Rows are points. To make a cloud, some directions were put in groups of two or more. Within a group, all points are equally far from the middle, so they leave a hole (a ring in 2 directions, a hollow ball in 3). The other directions are filled evenly. Then the cloud was stretched, turned, moved and blurred a little. How many holes are there, and how many directions does each take, smallest first?

Cloud (13 x 2)
[[ 0.38 -0.42]
 [-0.15  0.20]
 [ 0.13 -0.14]
 [-0.26 -0.55]
 [ 0.00  0.30]
 [ 0.01 -0.51]
 [ 0.09  0.11]
 [ 0.10 -0.09]
 [-0.04 -0.51]
 [-0.11 -0.53]
 [ 0.21 -0.31]
 [ 0.05  0.30]
 [-0.13  0.13]]
Holes: 0

Cloud (19 x 3)
[[-0.46  0.20 -0.15]
 [-0.44  0.20 -0.02]
 [ 0.07  0.15  0.41]
 [ 0.32  0.07  0.03]
 [ 0.24  0.01  0.44]
 [-0.43 -0.22  0.14]
 [ 0.26 -0.03  0.45]
 [-0.28  0.43 -0.02]
 [-0.28  0.11 -0.52]
 [ 0.20 -0.32  0.13]
 [ 0.30  0.37 -0.25]
 [ 0.27  0.18  0.15]
 [ 0.25  0.38 -0.07]
 [-0.30  0.12 -0.51]
 [-0.17 -0.45  0.13]
 [ 0.27  0.00  0.38]
 [ 0.11 -0.16 -0.17]
 [-0.35  0.04  0.38]
 [-0.42 -0.14  0.02]]
Holes: 1 (2)

Cloud (22 x 3)
[[-0.02  0.29  0.64]
 [ 0.07  0.07  0.15]
 [-0.37  0.02 -0.03]
 [ 0.35 -0.05  0.48]
 [ 0.05 -0.40  0.26]
 [-0.18 -0.06 -0.04]
 [ 0.46  0.21  0.25]
 [ 0.17  0.00  0.22]
 [-0.21  0.05  0.44]
 [-0.20 -0.11 -0.13]
 [-0.09  0.25 -0.17]
 [-0.44  0.02 -0.39]
 [-0.26  0.62  0.02]
 [-0.11  0.13  0.10]
 [ 0.49  0.21  0.43]
 [-0.26  0.19  0.34]
 [ 0.01 -0.52  0.18]
 [ 0.30  0.04  0.14]
 [-0.05 -0.52  0.20]
 [ 0.23  0.04 -0.32]
 [ 0.23  0.00  0.51]
 [-0.04  0.46  0.16]]
Holes: 0

Cloud (26 x 4)
[[-0.61 -0.04 -0.28 -0.19]
 [-0.25 -0.31  0.23  0.52]
 [ 0.05 -0.17  0.04 -0.72]
 [-0.17 -0.19 -0.32 -0.02]
 [-0.29  0.01 -0.12  0.30]
 [-0.43  0.27  0.38  0.00]
 [-0.59  0.08 -0.19 -0.29]
 [ 0.25  0.34 -0.08 -0.26]
 [ 0.10 -0.23  0.33 -0.11]
 [ 0.08 -0.55  0.00 -0.13]
 [ 0.26 -0.47 -0.38 -0.22]
 [ 0.11  0.03 -0.17  0.26]
 [-0.16  0.20  0.42 -0.03]
 [ 0.05 -0.54  0.07 -0.19]
 [-0.39 -0.25 -0.16  0.20]
 [ 0.38  0.31  0.38 -0.03]
 [ 0.24  0.25  0.28 -0.18]
 [-0.12  0.08 -0.25 -0.02]
 [ 0.19 -0.28  0.33  0.26]
 [ 0.27 -0.02 -0.20  0.24]
 [ 0.05  0.23 -0.22 -0.25]
 [-0.23 -0.44 -0.38 -0.18]
 [ 0.34  0.47  0.14 -0.05]
 [-0.07 -0.10  0.35 -0.19]
 [ 0.11 -0.16  0.43  0.09]
 [ 0.08 -0.23  0.09 -0.65]]
Holes: 1 (2)

Cloud (51 x 6)
[[ 0.03  0.01  0.21  0.07 -0.14  0.30]
 [-0.16  0.53  0.02 -0.04  0.07 -0.15]
 [-0.18  0.11  0.12  0.57  0.13 -0.29]
 [ 0.57 -0.08  0.25  0.27  0.02 -0.05]
 [ 0.52  0.08  0.21  0.34  0.13 -0.06]
 [ 0.18  0.07  0.58 -0.04 -0.15 -0.15]
 [ 0.01 -0.18  0.11  0.12 -0.06  0.42]
 [-0.24  0.12 -0.09  0.01 -0.20 -0.68]
 [ 0.24  0.25  0.58  0.22  0.25 -0.37]
 [ 0.15  0.61  0.13 -0.08  0.07 -0.42]
 [ 0.46  0.20  0.40  0.04 -0.09 -0.18]
 [-0.02  0.24  0.12  0.25 -0.05  0.31]
 [ 0.10  0.15  0.30  0.13  0.05 -0.17]
 [ 0.37  0.40  0.13 -0.04 -0.12  0.41]
 [-0.02  0.06 -0.24  0.32 -0.02 -0.77]
 [-0.07  0.19  0.08  0.19 -0.20 -0.61]
 [ 0.47  0.17  0.33  0.11 -0.07 -0.01]
 [ 0.35  0.17  0.52 -0.25  0.09 -0.28]
 [-0.05  0.19  0.03  0.15  0.07  0.57]
 [-0.02 -0.54  0.32  0.15  0.03 -0.53]
 [-0.05  0.10 -0.48  0.28 -0.20  0.07]
 [ 0.03 -0.22  0.24 -0.39  0.15  0.13]
 [ 0.24 -0.44  0.47  0.26 -0.18 -0.56]
 [-0.21  0.16  0.49 -0.01 -0.07 -0.22]
 [ 0.09 -0.09  0.52 -0.19 -0.24 -0.26]
 [ 0.11 -0.39  0.19 -0.03 -0.08 -0.03]
 [ 0.19 -0.20  0.86  0.03  0.01 -0.37]
 [-0.34 -0.19 -0.16  0.11 -0.05 -0.04]
 [ 0.08 -0.29 -0.34 -0.10  0.23  0.12]
 [-0.02 -0.57 -0.18 -0.11  0.15  0.24]
 [-0.21  0.23  0.47  0.07  0.02 -0.47]
 [-0.08 -0.59  0.22  0.28  0.13 -0.65]
 [ 0.03  0.05  0.13  0.41 -0.26 -0.54]
 [ 0.16  0.08  0.34 -0.22  0.51  0.42]
 [ 0.51  0.56  0.47  0.00  0.08 -0.19]
 [-0.15 -0.28 -0.05 -0.14 -0.26  0.42]
 [ 0.11  0.08  0.33  0.04 -0.07 -0.16]
 [ 0.04 -0.08 -0.09  0.40 -0.22 -0.43]
 [ 0.23  0.14 -0.16  0.26 -0.16 -0.54]
 [ 0.11 -0.28  0.29 -0.24 -0.15  0.08]
 [-0.20 -0.10 -0.37  0.20 -0.24 -0.04]
 [-0.12 -0.52  0.07 -0.15  0.19  0.28]
 [ 0.03  0.20  0.25  0.05 -0.05 -0.37]
 [ 0.17 -0.21 -0.22 -0.27 -0.16 -0.05]
 [-0.15  0.10 -0.02  0.29  0.00 -0.60]
 [-0.11  0.06  0.41  0.60 -0.14 -0.02]
 [ 0.38  0.21  0.20  0.04 -0.18  0.09]
 [ 0.30  0.06  0.07  0.20  0.36  0.00]
 [ 0.12  0.21  0.17  0.08 -0.56 -0.59]
 [ 0.00 -0.54  0.47 -0.14 -0.10  0.13]
 [ 0.23  0.52 -0.50  0.21 -0.07  0.12]]
Holes: 0

Cloud (50 x 6)
[[-0.32 -0.30  0.06  0.49 -0.63  0.16]
 [-0.36 -0.64 -0.29  0.17 -0.40 -0.09]
 [-0.21 -0.03  0.36 -0.16 -0.15 -0.34]
 [-0.11 -0.56 -0.33 -0.12  0.18 -0.19]
 [-0.03 -0.35 -0.13  0.57 -0.04 -0.18]
 [ 0.09 -0.28 -0.32 -0.02 -0.30  0.27]
 [-0.15  0.35  0.40  0.09  0.34 -0.07]
 [ 0.29 -0.13 -0.02 -0.18 -0.09 -0.16]
 [ 0.17 -0.07  0.11  0.12 -0.58  0.10]
 [ 0.14 -0.47 -0.34 -0.12 -0.15  0.10]
 [-0.16 -0.06 -0.39 -0.24  0.26  0.00]
 [-0.22  0.01  0.01  0.43  0.48  0.24]
 [ 0.07 -0.10  0.15  0.00  0.70  0.09]
 [-0.29 -0.08 -0.15 -0.12 -0.15 -0.42]
 [-0.17 -0.62 -0.30  0.36  0.22 -0.02]
 [ 0.26 -0.47  0.03  0.02  0.16 -0.10]
 [ 0.12 -0.03 -0.09  0.34 -0.54  0.01]
 [-0.28  0.32 -0.02  0.36  0.22 -0.17]
 [-0.43 -0.22 -0.22  0.57 -0.22  0.20]
 [-0.04  0.40  0.08  0.24  0.02  0.18]
 [-0.44  0.06  0.05 -0.15 -0.60 -0.16]
 [ 0.18 -0.25  0.17 -0.26 -0.27  0.12]
 [ 0.00 -0.58 -0.11 -0.13  0.45 -0.04]
 [-0.05  0.19  0.37  0.20 -0.20  0.28]
 [-0.37 -0.58 -0.22  0.42 -0.07 -0.12]
 [-0.22  0.11  0.48  0.29 -0.27 -0.15]
 [-0.11 -0.06  0.24  0.41 -0.34 -0.30]
 [-0.10 -0.09 -0.16 -0.32 -0.18 -0.35]
 [ 0.13 -0.35  0.26  0.06  0.29 -0.25]
 [ 0.04 -0.03  0.05  0.18 -0.64 -0.18]
 [-0.14 -0.54  0.03  0.58 -0.11  0.20]
 [ 0.17  0.04  0.13 -0.10  0.59 -0.16]
 [-0.02 -0.17 -0.15 -0.12 -0.42  0.37]
 [-0.29 -0.13 -0.05 -0.35  0.35  0.13]
 [ 0.03 -0.12  0.04  0.37  0.68 -0.14]
 [-0.30 -0.17 -0.16  0.02  0.65  0.02]
 [-0.18 -0.31  0.14 -0.36  0.19 -0.28]
 [-0.25 -0.13  0.07  0.00  0.49 -0.37]
 [-0.32 -0.23 -0.46 -0.22 -0.14 -0.11]
 [-0.23  0.04  0.07 -0.21 -0.15  0.35]
 [-0.35 -0.16  0.34  0.11 -0.37  0.26]
 [-0.41 -0.22 -0.40 -0.27 -0.20 -0.07]
 [-0.01 -0.49  0.22 -0.05  0.45 -0.03]
 [-0.06  0.02 -0.20 -0.34  0.06 -0.28]
 [-0.04 -0.49  0.17 -0.29 -0.37  0.01]
 [-0.06 -0.44 -0.35 -0.27 -0.43  0.02]
 [ 0.02  0.30  0.21  0.04  0.39  0.18]
 [-0.11 -0.52 -0.08  0.38  0.47  0.16]
 [-0.19 -0.06  0.22  0.38 -0.36  0.37]
 [ 0.21  0.20  0.29  0.17 -0.26  0.05]]
Holes: 1 (6)
